Each row of a before or after table is a point. One or more steps were done to the points. Then noise was added and the rows were shuffled. The steps act on how far a point lies along the listed directions, d1 being the first. Write out the steps. A step turns or swaps two directions, mirrors them in a line or flattens them onto one, adds a multiple of one to another, or multiplies one. Angles are multiples of 10 degrees, from the lower direction toward the higher: turns from -170 to 170, lines from 10 to 170 but not 90. Use the fewest steps. Two steps may share a direction if one is a turn and the other turns, adds or multiplies; they go together, in the order done. Otherwise the lowest direction goes first.

Directions:
(1): [ 5.0 -0.3]
(2): [0.3 5.0]
Before (12 x 2):
[[-0.6 -4.6]
 [ 2.7  1.5]
 [-2.4 -0.5]
 [ 1.7 -1.7]
 [ 0.7  0.1]
 [-1.5  1.8]
 [-1.5 -7.7]
 [-4.4 -0.3]
 [-7.6  2.2]
 [-6.8  2.7]
 [ 1.0 -6.4]
 [ 2.8  1.4]]
After (12 x 2):
[[ 4.8 -6.1]
 [ 3.8  3.8]
 [ 3.5 -2.8]
 [-0.6  1.0]
 [-3.1  0.3]
 [ 5.7  5.3]
 [-3.3  0.7]
 [-0.4  2.0]
 [ 2.4 -1.0]
 [ 4.0 -6.7]
 [ 0.2 -2.2]
 [ 3.2  5.6]]
Steps: turn d1 and d2 by 140 degrees

Directions:
(1): [-2.8 -4.6 -2.8]
(2): [-5.2  3.2  0.0]
(3): [-1.5 -2.4  5.4]
Before (12 x 3):
[[ -0.7  -3.0  -1.7]
 [  3.1   3.2   4.1]
 [  2.5  -0.2   1.3]
 [ -1.3 -10.5   2.1]
 [  6.8   0.7  -3.1]
 [  1.4  -7.0   3.0]
 [  0.0   3.5   8.2]
 [  2.2   0.4   0.3]
 [  0.4  -1.8  -1.7]
 [ -0.2   0.3  -3.9]
 [ -0.2  -2.7   5.9]
 [  3.0   0.2  -0.7]]
After:
[[-0.2  5.5  3.2]
 [ 1.1  1.7 -0.7]
 [ 1.5 -2.5 -1.0]
 [ 3.5  0.4  5.2]
 [-1.4  4.1  7.7]
 [ 1.3 -1.1 -1.8]
 [ 9.0 -5.2  1.9]
 [ 1.9  1.9  0.4]
 [-0.6 -1.3 -3.5]
 [ 2.3  5.5 -5.1]
 [ 7.2 -1.4  2.0]
 [ 1.0  2.4 -2.1]]
Steps: turn d2 and d3 by 40 degrees; turn d1 and d2 by -50 degrees

Directions:
(1): [ 0.9  6.7 -2.4  2.5  0.0 -4.1]
(2): [ 7.1  0.3 -1.8  1.5 -1.4  4.1]
(3): [-1.3  2.1 -2.8 -5.5 -5.3  1.2]
(4): [ 4.0  1.0  5.9 -3.5 -0.8 -3.2]
(5): [ 2.3 -4.6 -4.4 -1.2  0.0 -5.2]
(6): [ 0.9  1.8 -1.9 -4.6  6.6  1.5]
Before, 11 rows:
[[ -5.7   1.1  -1.4   0.2   1.8   1.5]
 [  1.7   0.4  -5.6   2.7   2.4   4.0]
 [  1.0  -2.7   2.2   6.7   5.6   1.8]
 [  1.9  -2.6   0.0  -0.8   0.9   4.4]
 [-12.6  -4.1   1.3  -1.6   1.7   0.5]
 [ -0.1  -3.7  -1.6   2.9  -2.6   5.3]
 [  0.8  -2.0   4.6  11.2 -15.3  -0.4]
 [ -1.2  -4.7  -3.5   2.2   0.7   1.3]
 [  0.8  -0.4  -0.1   1.7   2.1   1.5]
 [  5.3  -4.7  -4.3  -0.7   2.4  -1.0]
 [ -2.2   0.3   0.8   2.1   3.0   1.8]]
After:
[[  2.9  -3.7  -2.2  -0.7   0.4   2.7]
 [  0.6  -2.1  -4.2  -0.5   2.0  -0.8]
 [  2.8  -3.6  -1.8  -1.1   0.2   2.6]
 [  6.0   0.1   9.1   1.1  -7.4  -1.5]
 [  0.5  -0.5  -1.0   0.4   0.7   1.6]
 [  2.1   1.3  -5.0   0.7   2.2   4.2]
 [-10.3  -5.4   0.2  -3.6   4.0  -2.2]
 [ -5.1  -0.4  -0.5  -1.1   3.2   1.4]
 [  4.8  -0.4  -6.4   0.6   0.7  -2.3]
 [ -2.5  -0.8  -0.2  -0.8   1.2   2.7]
 [  0.4  -1.5  -0.4  -0.5   0.3   2.3]]
Steps: turn d1 and d5 by -40 degrees; multiply d3 by 0; flatten d4 and d6 onto the line at 140 degrees

Directions:
(1): [-1.1  2.0  3.8  1.7  0.6 -7.0 -1.7  5.0]
(2): [ 2.1 -5.4  1.7 -4.2 -6.2 -1.9 -2.0  0.1]
(3): [ 0.9  1.4 -3.3  5.4 -3.6  0.8 -6.5 -0.4]
(4): [ 4.6 -1.2  0.7 -2.7  5.6  2.1 -5.2  2.4]
(5): [ 6.6 -2.5 -3.3  3.4  0.9 -3.3  4.0  0.4]
(6): [ 3.8  2.0  7.2  2.5 -0.7  1.0  0.2 -4.6]
Before:
[[ -1.2   4.8   1.5   5.4   3.1  -0.3  -0.3   1.4]
 [ -2.0   3.3   3.3   2.7   1.9  -6.1   2.5   0.5]
 [ -0.4  -3.9   0.9  -0.1 -11.0  -0.4  -0.9  -3.3]
 [  1.0   3.7   2.9   5.7   1.1  -5.2   0.3   0.4]
 [ -0.1  -1.7  -2.2  -0.4  -3.2   0.1   2.3   1.0]
 [ -3.0   1.0   0.3  -1.5 -10.1   2.4   2.5  -4.6]
 [ -4.2  -0.2   3.1  -2.5  -4.6  -1.1  -0.1  -0.1]
 [ -2.4   5.7  -1.4   5.0   1.8  -4.8  -3.1   4.3]
 [ -1.7   5.1   1.8   5.9  -0.5  -5.1   0.4  -0.9]
 [ -3.7   3.7  -0.9   6.2   0.4  -5.4   2.4   2.5]]
After (10 x 8):
[[ -2.9   3.5   1.7   0.6   4.7  -4.6   6.4  -0.3]
 [ -1.5  -1.0   3.4  -4.9   0.7  -0.6  -2.7   3.0]
 [ -2.4   3.1   2.2   1.3   6.5  -2.3   5.6   1.8]
 [  2.4  -1.5   1.1  -2.3  -0.9   0.4   1.6   0.9]
 [ -6.5   6.6   1.3   3.3   1.5  -4.9   6.9   0.3]
 [ -0.5  -2.5   3.4 -10.4  -1.0   1.3   4.1  -0.2]
 [ -1.1   2.9   0.9   3.3   3.8  -4.9   4.5   1.2]
 [ -3.5   4.1  -0.5   3.8   2.7   0.2   4.7   0.4]
 [  1.2   2.7   1.1   1.2   7.9  -2.9  -1.5   2.5]
 [ -1.9  -5.6   4.8  -7.0  -5.7  -3.7   5.8   0.0]]
Steps: turn d1 and d2 by -20 degrees; multiply d3 by 2; turn d3 and d4 by -110 degrees; flatten d5 and d6 onto the line at 10 degrees

Directions:
(1): [-3.5  0.1  1.6 -7.5  1.8 -1.5  3.2 -2.7 -4.1]
(2): [-0.7 -5.5 -1.0 -3.5 -4.4 -3.9 -5.6  1.1  0.7]
(3): [-1.1  6.5 -2.7 -3.8 -0.6  3.5 -4.7  3.3 -0.3]
Before (11 x 9):
[[ 0.1  0.5 -0.4  3.9 -0.9  0.2 -1.2 -1.0  2.6]
 [ 1.2  2.8 -5.3  4.5 -3.7  3.9 -9.0  5.5  3.9]
 [ 3.6 -2.9 -0.5  7.8 -4.9 -0.9 -3.2  0.0  4.7]
 [-2.6 -3.6  0.3 -3.2 -0.8 -1.7 -0.8 -0.3  0.8]
 [-1.9  7.4 -1.2 -4.0  3.9  4.2  0.8 -0.2 -0.6]
 [ 2.7 -0.9 -5.0  1.0 -5.7  0.9 -4.7  4.5  3.9]
 [ 0.6 -1.7  1.4  1.1  1.8  2.0  5.7 -1.4 -0.9]
 [ 0.6  2.7 -1.9 -1.5 -0.8  2.5 -1.6  2.4  0.0]
 [-4.1  2.5 -1.5 -6.6 -2.7  1.2 -6.4  1.6  0.2]
 [-0.8  2.9 -2.5 -4.5 -1.2  2.0 -3.0  1.0 -1.4]
 [ 1.1 -5.5 -0.6  2.2 -0.2 -0.9 -1.3 -0.5  3.1]]
After, 11 rows:
[[-3.9 -0.5 -0.1 -5.5 -0.2  0.3 -1.7  0.9 -0.3]
 [ 4.8 -0.5 -3.0 10.1 -6.9  0.8 -7.8  3.2  7.5]
 [ 4.5  6.5 -5.1 13.0 -1.9  7.5 -5.9  5.8  6.1]
 [-4.3  8.3 -0.6 -4.6  2.2  5.2 -0.4  0.0 -1.4]
 [ 4.5  4.0 -5.6  5.5 -3.0  4.7 -3.7  6.0  5.4]
 [-2.1  3.5  1.7 -1.3  6.0  1.9  7.7 -3.7 -1.8]
 [-0.3  4.8 -1.5 -2.2  1.6  3.7  1.7 -0.4 -1.9]
 [ 1.4  3.1 -1.1  1.2  0.6  3.7  1.6  1.1 -0.8]
 [ 0.2 -6.4  1.6 -0.8 -0.3 -0.8  3.3 -1.7 -0.7]
 [ 0.9  0.0 -0.8  5.8 -2.0  0.0 -2.5 -0.3  3.3]
 [ 1.4 -2.7 -2.3  1.4 -2.0  0.1 -5.1  1.7  4.4]]
Steps: multiply d1 by 1.6; turn d2 and d3 by 60 degrees

Directions:
(1): [-0.6 -2.7  9.0  2.0 -2.0 -0.4 -1.1  0.6 -1.0  6.0  0.9]
(2): [-2.0 -0.9  0.7  1.6  0.5  6.2 -7.0 -4.0  4.2 -2.1  1.5]
(3): [ 5.3 -1.8 -1.7  3.6 -5.8  4.3  1.5  2.7  2.2  0.6 -4.7]
Before, 12 rows:
[[-2.2  0.2 -5.1 -0.9  3.3  5.3 -4.8 -3.9  4.2 -7.5  1.9]
 [ 0.3 -1.1 -0.5 -0.4 -0.1  3.6 -2.7 -3.5  3.3 -1.3 -0.5]
 [-3.3 -1.3  2.9 -0.4 -0.6  4.3 -5.7 -3.2  3.8 -0.9  0.7]
 [-3.1  2.2 -2.8 -5.1  4.8 -4.2 -0.2 -0.3 -2.0 -3.0  2.9]
 [-0.6 -2.5  0.5  3.0 -0.2  6.8 -5.3 -4.9  3.8 -3.1  1.7]
 [-0.8  0.8  1.4 -0.1  1.9  1.4 -3.8 -3.4  2.2  1.2  2.2]
 [-0.8 -0.1  1.4  0.9 -0.3  0.9 -3.4 -0.3  0.4  0.1  1.7]
 [ 2.1  1.9 -9.0 -1.2  3.2 -0.7  0.5  1.2 -1.9 -5.3 -0.4]
 [ 0.0 -0.4  0.8 -0.1 -0.3  0.0  2.2  1.9 -1.6  0.1 -2.2]
 [ 0.0 -1.6  0.5 -1.1  0.6 -2.4  2.8  1.1 -2.7  0.5  1.0]
 [-8.5  1.7 -2.8 -2.7  9.1  0.2 -6.1 -4.8  1.7 -4.7  6.7]
 [-7.0  4.5 -3.6 -4.5  9.4 -2.2 -3.0 -4.3  0.3 -5.7  4.1]]
After (12 x 11):
[[-3.1 -0.1 -1.0 -1.3  0.3  4.6 -5.6 -3.6  4.5 -3.8  0.3]
 [-0.2 -0.8  2.2  0.2 -0.5 -0.2  2.0  1.9 -1.7  1.1 -2.1]
 [-0.8  0.4 -0.3  0.7  0.2  1.5 -3.7 -0.8  1.0 -1.1  1.6]
 [ 0.8 -0.4 -2.5 -1.0  0.2  2.5 -1.2 -2.9  2.8 -2.1 -0.9]
 [-8.7  3.3 -8.9 -3.6 10.8  2.6 -7.7 -6.6  3.7 -9.7  6.5]
 [-0.5 -2.1  1.7 -0.5  0.5 -1.4  1.4  0.4 -2.1  0.9  1.4]
 [ 0.1 -1.1 -3.5  1.8  0.6  5.5 -3.2 -4.2  3.3 -5.3  0.9]
 [-0.9  1.5 -1.5 -0.5  2.7  2.4 -4.4 -4.2  3.1 -1.2  2.1]
 [-7.3  5.4 -7.7 -5.0 10.6 -0.1 -4.6 -5.8  2.0 -9.2  4.2]
 [-1.2  1.6 -9.0 -2.3  3.9  3.1 -1.6 -2.6  3.0 -9.2  1.0]
 [ 2.9  1.8 -7.5 -1.5  2.7 -3.4  3.3  3.1 -3.8 -3.2 -0.8]
 [-3.6  2.3 -3.7 -4.9  5.1 -2.5 -1.9 -1.3 -0.9 -4.2  3.2]]
Steps: add -0.7 times d3 to d2; turn d1 and d2 by 30 degrees

Directions:
(1): [-2.5 -3.4  0.8 -1.4  3.4 -4.5  3.8 -1.1 -0.6 -6.7 -6.1  0.2]
(2): [ 6.6 -4.0  3.6  3.2 -5.9  0.5  0.1  0.5  3.6 -0.8 -4.1  0.2]
(3): [-5.9  0.9 -2.1  1.1 -1.8 -2.0  0.4  0.0  6.0  6.0 -5.2 -1.3]
Before (11 x 12):
[[-0.7 -0.9 -0.8  1.3 -3.1  1.3  0.3  1.1  3.7  3.4 -2.5  0.3]
 [-4.9 -1.0 -2.1 -1.7  2.2 -2.6  1.5 -0.6  3.5  0.2 -4.5  0.3]
 [-6.1  0.5  0.0 -0.6  2.6 -2.8  2.0 -1.4 -0.7 -1.4  0.8  2.0]
 [ 6.9 -3.1  3.6  5.2 -5.6  0.4 -0.6  1.2  3.7 -1.3 -6.0  0.7]
 [ 0.7  2.0  0.0 -1.0  0.3  2.7  0.1  1.3 -0.7 -0.6  4.1  0.9]
 [ 6.8 -1.3  0.2  2.8 -6.3  3.6 -1.9  1.0  4.6  4.4  3.2  0.4]
 [10.9 -1.8  3.6  1.1 -6.6  2.7 -1.3  0.7 -0.1 -0.2  1.8  1.0]
 [-3.6  3.1 -2.5 -2.4  4.4 -2.2 -1.0 -0.9 -0.8 -1.4  0.8 -2.1]
 [ 4.9 -1.9  1.9  1.0 -1.1  3.4 -2.9  1.0  0.1 -0.8  2.0  1.2]
 [-9.8  2.5 -4.4 -4.3  2.5 -5.1 -0.4 -0.2 -0.3  1.0 -4.1 -0.5]
 [ 0.8  2.6  0.3 -2.0  5.6 -2.4  0.6 -0.2 -4.9 -6.0  1.0 -0.2]]
After:
[[-12.7   4.7  -6.4  -5.5   4.8  -5.4  -0.8   0.0  -1.3   2.6  -2.1  -0.6]
 [ -1.5   3.4  -0.9  -2.8   7.1  -3.5   0.9  -0.3  -5.4  -5.7   1.4  -0.7]
 [ -6.1   4.6  -3.4  -3.4   6.2  -2.2  -1.2  -1.0  -1.7  -1.2   2.0  -2.1]
 [ 10.4  -2.9   2.0   3.9  -8.7   4.0  -2.1   0.8   5.4   3.0   2.3   0.4]
 [  6.3  -3.0   2.9   1.4  -1.7   3.2  -2.7   0.8   0.3  -1.7   1.0   1.2]
 [ -6.0  -0.2  -2.5  -1.9   2.3  -2.4   1.4  -0.7   3.5   1.0  -4.0   0.4]
 [ 14.7  -4.5   5.6   2.4  -8.9   2.6  -0.9   0.8   1.0  -1.6  -0.5   1.1]
 [ -0.1   1.9  -0.2  -1.4   1.1   2.4   0.6   0.8  -1.3  -1.2   4.5   1.1]
 [  0.9  -0.9  -0.6   2.1  -4.1   1.6  -0.1   1.1   4.2   3.5  -2.6   0.2]
 [ 11.3  -5.9   5.5   7.3  -9.6   0.8  -0.5   1.1   5.8  -1.5  -8.4   0.7]
 [ -8.1   1.8  -1.3  -1.2   4.3  -3.1   1.9  -1.4  -1.3  -0.5   1.8   1.6]]
Steps: turn d1 and d3 by 10 degrees; multiply d2 by 1.6

Directions:
(1): [ 1.0  0.0  3.7  0.5 -2.6 -7.6 -5.4  3.0 -1.7 -7.0  0.5 -1.2  0.1  1.7]
(2): [ 6.2 -8.5 -3.1  1.7  6.1 -2.2 -0.4 -1.5  0.6 -1.0  1.2 -1.0 -0.9 -1.1]
(3): [ 0.9 -0.4  6.4  6.4 -1.8  2.0 -4.5 -2.9  3.3  3.0  2.7 -0.1 -1.6 -4.9]
(4): [-4.6 -1.4 -1.1  2.2  3.1  5.1 -5.0 -2.6  0.4 -4.9 -2.3  4.1 -3.3  4.5]
(5): [ 1.6 -2.8  2.9  0.9 -2.7 -1.6  4.3  3.9  3.1  2.5  0.9  5.7 -5.7  5.4]
Before, 11 rows:
[[-0.7 -0.1 -7.7 -1.2  1.9 -1.4  3.1  3.0 -1.0 -2.4 -2.7  2.7 -1.2  6.2]
 [ 6.9 -6.4 -1.9  0.3  2.9 -1.7  7.1  3.4  2.7  5.8  3.8  0.1 -1.6 -1.8]
 [ 1.3  7.9 -3.6 -4.0 -0.4  0.0  6.5  0.1 -3.1  6.9 -1.5 -6.9  9.0 -5.8]
 [-1.9  2.5  4.5  2.8 -2.3 -0.9 -1.1 -2.4  2.1  0.7 -0.3  0.5 -2.3 -2.4]
 [ 6.8 -1.1  4.1  1.2 -5.7 -6.8  0.7  5.5  4.2  6.1  5.8 -0.8 -0.5 -4.1]
 [ 2.3 -3.6  6.5  2.5 -3.2 -5.2 -1.1  3.4  4.2  1.4  2.6  1.1 -3.2  0.2]
 [ 1.0  2.4  2.6  0.2 -5.0 -4.5 -3.6  0.1 -2.2  1.8  2.2 -5.2  1.7 -5.4]
 [-0.2  1.6 -2.2 -0.8  1.7  5.6  3.1 -1.1  1.5  3.9  0.5  2.2 -0.6  2.3]
 [-3.8  5.4 -2.8 -4.4  2.4  0.8 -0.7  3.2 -6.6 -6.3 -3.9 -2.3  2.6  1.7]
 [ 5.2 -5.8 -6.8 -0.3  6.9  2.0 -2.4 -2.7 -1.3 -2.0  0.5 -4.5  3.4 -1.6]
 [ 1.2 -1.4  0.3 -1.8 -0.4 -3.6 -0.7  1.6 -1.8 -2.9 -1.0  1.6  0.1  1.6]]
After (11 x 14):
[[  0.3  -1.4  -3.2  -3.2   1.6   0.3   1.5   0.1  -1.6  -1.5  -1.8   2.1
    0.7   1.9]
 [  1.2  -5.3  -2.9   3.7   8.1   4.7  -6.7  -4.6   0.9  -2.9   1.3  -2.0
   -0.1  -3.6]
 [  0.4   8.3  -0.7   1.5   0.7   3.0   0.0  -3.3  -1.8   6.5  -0.8  -6.8
    8.5  -9.4]
 [ -2.5   0.9  -4.7  -1.3   2.8  -1.0 -11.3  -0.7  -2.3  -9.5   0.4  -4.1
    4.2  -1.4]
 [ -0.8   3.1  -2.0  -3.7  -3.7  -4.5  -3.3   0.9  -4.6  -2.4   0.0  -6.0
    2.9  -2.1]
 [  0.5   1.6   2.5   3.0  -0.2   4.4  -1.8  -2.3   2.6   2.3   3.0   1.4
   -0.7  -0.1]
 [ -0.1   4.0  -1.8  -4.0  -0.2   2.6   9.7   4.6  -2.4   5.2  -1.4  -0.1
   -0.1  -0.1]
 [  9.0  -6.7  -2.9   0.2   2.7  -1.9   2.3   0.0   2.0   4.1   3.2  -3.5
    2.1  -3.5]
 [ -1.5  -0.6  -6.5   1.2   2.5   4.4   4.3  -0.7   2.2   4.3  -1.1   3.2
   -2.0   2.8]
 [ -2.8  -2.0  -0.5  -0.5   3.3  -2.7  -6.8   0.4  -0.8  -7.5  -1.8  -0.7
    0.3   3.3]
 [ -2.1   3.0   2.9   0.5  -2.7  -4.9  -1.7  -0.1   0.0  -3.7  -1.1  -0.1
   -1.7   0.4]]
Steps: turn d1 and d3 by -70 degrees; swap d4 and d5

Directions:
(1): [ 3.0 -4.5 -0.8  0.8  1.2  6.9 -1.3  1.1 -0.2  1.8  6.2  0.7 -5.3  5.8
  1.0  0.7  5.9 -1.0]
(2): [ 6.9  2.4  3.3 -3.0  2.1 -1.7  0.6  0.3  3.9 -5.8  0.5 -3.0 -4.0 -6.0
  3.1  1.4  4.0 -1.9]
(3): [ 4.3  3.5  2.6  2.6  0.0  2.5  0.4  5.3 -0.5  8.9  0.7 -0.7 -2.5 -5.1
 -4.6  1.4 -2.9  0.9]
Before (14 x 18):
[[  5.7   4.4   3.4  -0.2   1.7  -0.9   0.4   2.0   2.4  -2.5  -2.0  -1.3
   -2.9  -9.0  -2.9   2.1   2.0  -0.8]
 [  0.6   2.4   1.6   2.2  -0.6   2.5   0.6   6.3  -3.6  12.4  -1.6   1.0
   -2.1  -4.6  -6.8   0.2  -6.9   3.4]
 [ -3.7   6.1   1.9   4.0  -2.1  -1.3   0.8   6.7  -4.9  13.8  -7.1   0.0
    6.1  -5.7  -6.7  -0.6 -10.3   2.1]
 [  0.8   1.3   1.2   3.1  -2.4  -0.7  -0.3   3.1  -0.5   7.5  -1.5   0.7
   -1.2  -0.4  -3.4   1.0  -4.1   2.7]
 [  6.6  -1.3   3.0  -3.2   2.7   3.3  -0.4   1.0   2.8  -2.9   6.2  -1.6
   -7.2  -0.5   2.9   3.8   5.8  -4.2]
 [-10.6  -2.3  -5.9   0.7  -2.5  -4.7  -0.3  -5.5  -2.9  -1.0  -5.9   3.5
    8.9   3.8  -1.5  -1.7  -3.4   1.1]
 [  0.6   1.0   0.7   3.9  -1.1   5.6   2.8   2.4  -2.1   9.6   3.3   0.7
   -0.8   0.2  -4.3   1.7  -1.4   0.2]
 [  2.5  -0.6   0.2   1.3  -1.2   4.4  -1.1   3.5  -1.0   4.8   0.8  -1.6
   -1.2  -0.1   0.0   0.3   0.5   1.0]
 [ -0.6  -5.0  -2.6  -0.6  -0.5   2.6  -2.1  -2.0   0.3  -2.3   2.8   2.4
    0.4   4.9   1.7  -0.6   4.6  -0.7]
 [ -5.0  -0.9  -1.5   2.3  -0.3  -1.4  -1.1  -1.5  -2.6   3.8  -1.0  -0.3
    5.4   1.0  -4.4  -1.7  -4.3   2.2]
 [ -2.5   2.5  -1.2   0.7  -0.8  -2.7  -0.5  -1.9  -1.2  -0.7  -2.8   0.2
    6.5  -1.1  -3.2   0.9  -3.7   0.6]
 [  5.0  -1.2  -1.5  -0.1   1.1   5.6   0.4   4.7   0.9   7.6   6.5   2.7
   -2.3  -0.3  -1.9   1.5   3.6  -0.6]
 [ -0.9   2.8   2.7   0.5  -0.5  -4.0  -1.1  -3.2   2.1  -2.6  -3.8  -1.6
    1.0  -1.8   1.4  -1.3  -0.7  -0.9]
 [ 11.1   3.2   3.9  -0.4   0.2   2.0   0.0   3.7  -0.1  -0.6   2.3  -3.9
   -4.6  -6.9  -1.1   0.7   2.6  -1.2]]
After, 14 rows:
[[ -2.3   5.6  -0.1  -1.9  -0.7  -8.9   1.4  -2.2   1.3  -2.1  -8.6  -0.7
    5.8 -10.0  -1.7   0.6  -4.8   0.2]
 [  5.8  -5.0   0.1   0.8   0.4   7.1  -1.6   0.5  -2.8  -1.3   7.2  -1.3
   -4.1   5.4   1.4  -0.7   7.2  -1.7]
 [  0.6  -2.6  -3.2   0.8  -0.2   5.1  -0.2   3.8  -0.9   9.5   6.2   3.9
    0.7   3.4  -3.2   0.1   1.3   0.5]
 [  1.8  -0.9  -0.9   1.9  -1.6   4.2  -1.4   3.6  -1.8   5.6   0.7  -1.1
   -0.9   0.5   0.2   0.2   0.4   1.8]
 [  7.4   2.1   3.5   0.4   1.8   4.7   0.6   7.2  -1.3   9.2   1.8  -1.2
   -7.7  -6.0  -4.4   1.8  -1.5   2.0]
 [  3.8   4.6   1.4  -1.5   1.0  -2.6  -0.3  -0.9   0.6  -2.7  -1.4  -2.2
    2.6  -4.8  -2.0   2.5  -0.5  -0.2]
 [  4.4  -2.3   0.3  -0.3   1.9   4.9  -1.1   0.2   1.5  -4.5   3.7  -0.7
   -5.3   1.3  -0.3   1.4   9.0  -1.7]
 [  2.0   2.8   0.5   3.5  -1.3   4.7   3.5   2.5  -1.9   9.3   2.8   0.8
   -1.6  -1.7  -4.7   2.0  -1.9  -0.3]
 [ -5.1  -2.6  -3.1   0.3  -2.1  -0.9  -1.5  -1.5  -1.5   0.8  -2.1   3.5
    5.1   2.5  -1.6  -0.9  -1.4   1.3]
 [ 10.6   7.7   7.6  -0.3   2.5   1.4   0.8   9.8   1.4   7.9  -1.7  -4.6
   -4.8 -13.8  -1.8   2.5  -0.8  -1.5]
 [  4.1   1.2   2.9   2.2  -1.1   0.0  -0.3   3.9   1.3   5.0  -0.5  -0.9
   -4.7  -1.7  -1.7   1.7  -1.3   1.5]
 [ -3.6  -7.1  -2.6  -1.1   0.2   5.0  -1.3  -2.2  -1.5   0.6   5.1   2.8
   -1.7  10.2   2.0   1.1   2.6  -2.6]
 [  1.9   3.3   2.4   1.2   1.7  -2.9   0.3   1.1   0.8   2.3  -1.6  -2.8
    2.5  -6.9  -3.6   0.0  -4.3   1.4]
 [  0.4   1.7   2.8  -0.3   0.4  -2.3  -1.1  -4.1   2.8  -4.0  -1.8  -1.2
   -1.9  -1.3   2.6  -1.1   2.1  -1.4]]
Steps: turn d2 and d3 by -40 degrees; turn d1 and d2 by -70 degrees
